Each row is a point. The last column is the point's height on a tilted bowl or saddle (a function of degree 2), plus a little noise. Along how many of its main directions does it bend up, bend down or stay straight?

Points (15 x 4):
28  -24  18  -11
0  21  -10  0
63  59  53  -24
-3  -1  -34  -16
58  -78  23  -61
-57  -8  -17  -29
26  29  -14  16
-34  45  3  -32
58  25  -10  17
-51  11  -69  -95
63  -2  23  -30
-23  24  17  -17
8  42  -9  12
6  6  -57  -28
-3  -8  -28  -14
Directions: 1 up, 2 down, 0 straight

Points, 25 rows:
-1  24  -34  -30  18
-41  -3  18  18  -12
-57  -7  -23  -14  -40
28  -57  -43  -18  -34
-16  4  -49  5  -19
18  6  37  -15  -6
27  -31  39  19  -15
0  37  41  -5  -8
1  20  -39  -22  15
-28  69  27  -7  -42
22  -8  1  38  -33
23  -1  3  -2  -9
-1  -39  -5  -32  -16
-14  10  38  -13  0
26  -21  25  -50  -22
-32  36  -14  9  -30
31  -2  -6  14  -22
34  -95  -45  -37  -82
-86  0  8  -2  -66
48  9  -2  -20  -13
22  35  -6  19  -27
1  11  -21  4  -9
-59  -8  -2  -19  -37
-79  -38  -35  -7  -91
-2  -18  10  -31  -6
Directions: 1 up, 3 down, 0 straight

Points:
11  -47  5  -18  19  44  -12
18  41  30  -31  35  0  12
50  -18  8  0  2  -6  -1
-57  66  -43  -71  6  19  84
-27  -28  26  -8  49  35  8
-8  26  8  -13  -87  36  -1
33  24  -45  35  40  39  -22
4  19  4  -15  -9  23  -5
15  -4  0  32  -27  -22  14
4  -57  -42  36  -25  46  27
-6  -43  19  -8  -16  -18  -1
-13  -21  41  17  46  10  6
38  26  -5  12  1  7  3
-54  1  -38  11  -20  -6  10
-82  5  39  -28  11  22  59
2  31  3  66  -53  13  13
10  77  0  11  23  -31  37
41  33  3  -3  17  20  -8
3  21  -4  44  -7  54  -33
28  29  -71  3  -19  -21  48
-36  -32  10  61  -16  36  15
3  32  36  18  32  30  -15
13  3  -37  -34  -8  -13  -3
5  7  -64  68  7  -17  53
0  42  27  -31  -30  45  16
-20  -23  -51  -43  -57  60  19
0  23  -4  34  26  0  -3
71  17  31  -25  -43  -63  25
30  -56  35  3  13  -31  21
5  2  24  9  6  17  -9
-50  36  -92  22  -19  25  63
-1  -31  -1  40  28  -52  30
29  28  9  -18  -28  26  -1
8  -17  -5  -19  47  -21  -4
-15  -28  24  26  -6  -11  12
54  -36  -36  -12  46  -1  9
24  34  8  16  -4  -16  14
23  -41  22  -21  -41  -31  -15
18  -17  10  95  -71  -72  95
48  29  -31  37  -1  -16  38
14  -28  -6  55  -17  -12  29
-44  -11  -16  7  -7  -17  3
72  -35  -1  -15  -9  21  -10
-20  43  41  -23  -26  13  24
-49  15  3  22  35  -72  -5
Directions: 3 up, 1 down, 2 straight
